Each row is a point. Before rounding, the points of a table are all equally far from one centre. They may lie mostly on one side of it. Write the centre, to within rounding.

Points:
[[ 30 -40 -17]
 [ 42 -20 -42]
 [ -2  46 -44]
 [ 55 -14  15]
 [ 36 -37   4]
 [ 46 -31   4]
 [ 36  58 -15]
 [ 60 -16 -12]
 [-20  -8 -46]
 [ -5 -22  32]]
Centre: [13 10 -8]

Points:
[[  8 -18 -11 -35   1  16 -10 -12   4  -8  18  43]
 [ 20   3   8 -29  30  -2  18  22   2 -16  47  20]
 [  3 -18 -15  -1  32 -13  33  44 -28   7  -7  -6]
 [ -1 -20 -22 -23   6 -36  42  13 -41 -14  -1  12]
 [ 34 -13 -26 -30   8   2  41  33 -27  -7  50  -7]
 [  4 -23 -51 -57  12   0 -16  23   4  11  11   3]
 [  7 -19 -20 -28  26 -29  -2 -20 -16 -40  28  -8]
 [  6 -28 -32 -43   2 -31  29  30   3 -15  40   7]
 [ 11   4 -13 -60  24   3  29  33 -21 -25  13  -4]
 [-20  -6  11 -30  13   9  17  12 -24  -1  23  42]
 [  9 -17 -39 -22  14 -37  38  30  -8   1  36 -24]
 [  2 -11 -14 -31  18  15  -8   4 -24  38  39  31]
 [ 14  12 -38 -36  20  19  22  26 -30   6  41  29]
 [ 23 -32  -8 -18  -2  -1  45  32 -13 -26  32   8]
 [  5   3 -36 -49  27   1  31  -3 -35   2  14  34]
 [  6 -14 -22 -48   2   9  -4  17 -16 -11  13  49]
 [  5 -45 -25 -27  -5  -2  31  11  11   6  35  31]
 [ 10 -19 -18 -25   4  19   4  53 -29 -15   2  22]
 [-11 -38  -4 -24  32  21 -18  10 -39  13   9  -8]]
Centre: [  4 -12 -21 -20  10  -1  10   8 -14   0  18  -1]

Points:
[[-23 -14   3  -7  35 -22   5  26 -17 -23  -7  25  17  -4  -4   4 -15  16
    7  25 -20  53   7 -14]
 [  1 -15  31   9   8  -2   2  12  15   5   9   2   6  19   6  -7 -23 -32
  -15  -8   1  42  17  13]
 [ 11 -27  -3 -29   4  -4  16  19 -14  -8  14  23   1   3 -11  -4 -15  13
  -27   3 -35  30 -14  -1]
 [  1 -17 -15   7  16  25   6  -2   2   7 -21  19  28  11   6  -6  -6  21
  -22 -15 -12  26  36  -2]
 [ 18   0  -5 -31  13  11  28  25 -23  -4 -30 -12  27 -19 -18   6   2   3
    0  -2  14  41 -11  28]
 [ 21   0  16  24  23  31  21  -2 -12 -12 -33  11   7  17   2  16  -4  19
    4 -17  -5   7  12  25]
 [ 19 -17 -21  11   9 -19  16 -10 -29 -12  12   5  -4   1  18  31 -15  -5
  -17  -7   1  18  10   4]
 [  3 -30  -5  -2   8 -17  -4   0   2   8   0   1  -4   2   4  21   0   0
  -25  19 -15  60   5 -13]
 [  1 -40   8 -26  20  17  -7  29  -8   0 -19  12  10 -12  15  29 -13 -12
  -30  18 -13  25  -1   0]
 [ 17  -9  22  19  -9 -14  11  13  33 -12 -16  15  16 -23  -3  10   6  -2
  -39 -17  -7  20  14  -1]
 [  2  -7 -17   4  40 -10  -9   7   4  -7 -21  12  20  -3  -7   5 -12  29
  -11  16  -7  20  44 -10]
 [-11  -4  11 -22  37   9  -4  20  16  12 -28   8  -1  15   3   4   5   9
    5   3  -5  10  46  16]
 [-28  -5  30  -1  38  23   9   6   7 -38 -17  26  21  -5  23 -22   4  -6
  -22   4  -3  35  12  24]
 [ -2 -19   1 -36  36 -15  -1  20  26  -2 -22  19   2  -1   0  16   0  29
  -22   0  13   2  15  23]
 [ -6  -9 -10 -18  24   8  20 -15  11 -14 -24  10  20 -23 -23  22 -23   2
  -21  -5  -8  43  30   1]
 [-26  18  16 -31  -1   5   5  12 -10  -8 -21  -2   4   5  -7  11  19 -14
   23 -11   4  28  47  11]
 [-28  -9   0 -10   4  25  23  32  21 -13   2  30   6 -17 -25  15 -10 -12
   -4  12   3  37   5  15]
 [  5 -43   7 -14  10  -3   5  11  11 -25  -7  37   3 -20  -6  10   1   5
  -23  14   5  15  43  33]
 [-24 -31  -3 -11  41   7  17  -8  -9 -23 -26  12 -12  -4  12  10   8   9
   13 -10 -14  38  39  11]
 [-33 -52  16 -12  21  -2  30   7 -12  -8 -18  10 -21 -10  -8  16 -14  21
   -1  -5   5  14   2   5]
 [-12 -33  -6   9   1 -15  -4  23  14  -2  -6  17  30 -14   9  15   0  -2
  -40 -24 -21  28  13   5]
 [  7  -5   1 -33  17  -5 -15 -12  17 -21  -3 -15  31 -20 -19  12  -2 -13
  -22  10 -19  19  15 -32]
 [ 14 -15  -2 -14  13  10  32  12  -2 -23 -22  24   1  -2   6  18  30 -14
  -21  13  15  19  32  33]
 [ -7  -4  -1  -4 -11  17  21  13  -2 -19 -23  37  19  -7  19  -5  -2   6
  -23 -29  13  40  30   5]
 [ -3 -28 -10 -34   4 -28   3  14   4 -21   6   4   2   9  -1   6  -5  27
  -31  12 -28  54  -3  14]
 [ 19 -11  -8 -20  30   0   3  15  16 -10  -7  24   7   4 -15  12 -11  10
  -23 -11 -18  53  15  -6]
 [-26  -6  12 -25  16 -25  29   0  -4 -14  -5  12  18 -26  23  20 -18  13
    4 -25   5  16  42  15]
 [ 14  -5   8   3  38   5  16  10 -12 -22 -31  24  17 -16  -8  16  10  48
    6  -2 -13  37  18   0]]
Centre: [ -5 -12  10  -9   4   0   5   5   1 -25  -7  -3  16  -3   4   4   2   7
   2   4  -2  17   4   9]

Points:
[[ -4 -11   6  -1   0   6 -25   0   4  10   4  28  41   4   1   4 -11   0
   18  -6   0  54 -10  12]
 [ 11   4   0 -13  13   8 -31   9 -22 -13  29  18   9 -19  -1   2 -10  -1
    2  -4  12  45  12  18]
 [ 11  -2   1 -10 -17  -4  12   1 -10 -20  40   8  19 -17   4 -12 -35 -28
    4   6   7  27  15  -7]
 [-11 -18  11 -11  12  -3 -23  13  -7 -26  34   8   9  -6  -3  14  32   8
   -1 -17  25   4   8  11]
 [ -8 -17 -10  -6 -14   4 -30   5   6  -7  29   9  36  13 -11  16  11 -20
  -10  -9  11  22 -11 -17]
 [  3  -8  -7 -11  -2   2 -17  18  -8 -13  22  32  11   1  15 -10 -14 -13
  -21   7  15  34 -19  21]
 [-12 -39   8   1 -11 -12 -26  27 -35  -6   1  18  21 -23   1   3  -8 -22
   11 -14   8  23  15  -2]
 [  2 -22  17 -14   0  -3  -5  19 -20 -17  21  10  25  -6   0  20 -11 -43
    8  -4  -1  27  19   5]
 [ -6  -1 -29  -2  -9  -4 -12  15  -2 -15   5  31  -3  -5  -2 -15 -17 -28
   -6  13   7  40 -18   9]
 [  7 -27   8  -4 -19 -15 -13   2 -10 -12  28  11  37 -17  19   8  16  -4
   19  -4  14  45   0  -1]
 [-26   3   5   0 -14  41 -12  27 -10   7  13  21   3  -1  -5   2  -2  -4
    8  -1  21  37  -1 -12]
 [ 33  -2 -24  -4   6   4 -14  11 -11   2  26  -6  22 -13   5  -5 -18  -2
  -16  -2   7  37   6  -3]
 [ -4 -37 -21   2 -15  19 -18  19   7  20  22   2  -1 -13 -15 -18 -15 -10
  -23 -25  -6  30  16  25]
 [ 20  -7  10   0  -1   6 -18  22  -1   4  11  18 -10  -7  33  -6  -8  -6
    0  -9   6  53  12  13]
 [ -1  -7  11 -17  -2 -11 -13  14 -11  14  21  24  -2 -20  -6   1 -19 -27
   -2 -12   7  60  -1   3]
 [  6 -19 -32 -10  -8   5 -22   9 -28 -19  10  26  14  -5 -20  14  -5 -25
    0   9  11  30  23   2]
 [-10  -6   3  18   6  12 -29   1 -10  -7  25   7   3 -16 -10  -4   7 -20
    7   7 -18  40   0   0]
 [-13 -13  -2 -26  -5 -22 -17  13 -19  -6   4  14  20  -7  -1 -11 -26  -3
  -21 -17 -14  40 -14   2]
 [  8  -8  12  14 -11  13 -23  -3 -23  -4  30  23  30   0  13  -4  -8 -21
   -9 -24  -3  29   3  -7]
 [ 24  10  25  -4   3 -17  -2   2 -31  -4  25  16  14   1 -12  14   4 -13
  -12   0  10  35  -1   6]
 [ 32  -4   6  30 -16   6 -21   9 -14  -6  18   2  18 -12  -6  19 -20  -2
   -7  -5  25  24   6  22]
 [  6 -10   1  28 -13  -1 -17   0 -11   8  17  34  36  -8  17   4  -8 -19
   12 -18  11  36   8  28]
 [ 12 -15  -4   1 -21  11  -5  10  23 -23  31  18  25   9  26  10 -17 -16
    9  -4   9  41   7   5]
 [  5  -9   5 -14  -1 -12 -36  12  16  15  16  11  11  -1  -5  10  -2 -33
   -9 -18   3  48   5  -5]
 [-12  -9  -5 -15 -16  11 -26 -12 -30   7  27  19   3  -1  -7  16 -17  -9
    1 -20  37  14  -4  13]
 [  5 -10 -12   2  14 -14 -12  13 -14  -2  10  12  15  -1   6  -1   4 -22
    4   0  -8  57   1  -6]
 [-11 -35  10  -1  -3   6 -25  26  -1  -7  19  31   5  -3 -12   8 -14 -24
    8   8  -3  42  14  -1]
 [  1 -22 -17  13 -21 -14 -22  15   7   8  30  -5   2 -13   5   0 -17 -27
    5  14  10  22  28  -7]
 [  4 -21 -19 -18 -27   7 -14  27 -11   8  27  17  16   0 -18  14  -1 -36
    3   2  34  28  20   6]
 [ 15 -19  -6   1 -35 -15  -2  16   4  -7  41   7 -18 -20  19 -20 -11  -4
  -13   0   9  30  -3  -4]
 [  0  -2  -5   5   2   2 -19   6 -13 -13  21  17  14 -22   7  29  -6 -21
   24 -31  -9  43   4   2]]
Centre: [  4  -7  -1  -7 -19   0   2   7   5  -1   2  13   8 -10 -10  -3   1  -1
   5 -15   4  11   9   8]
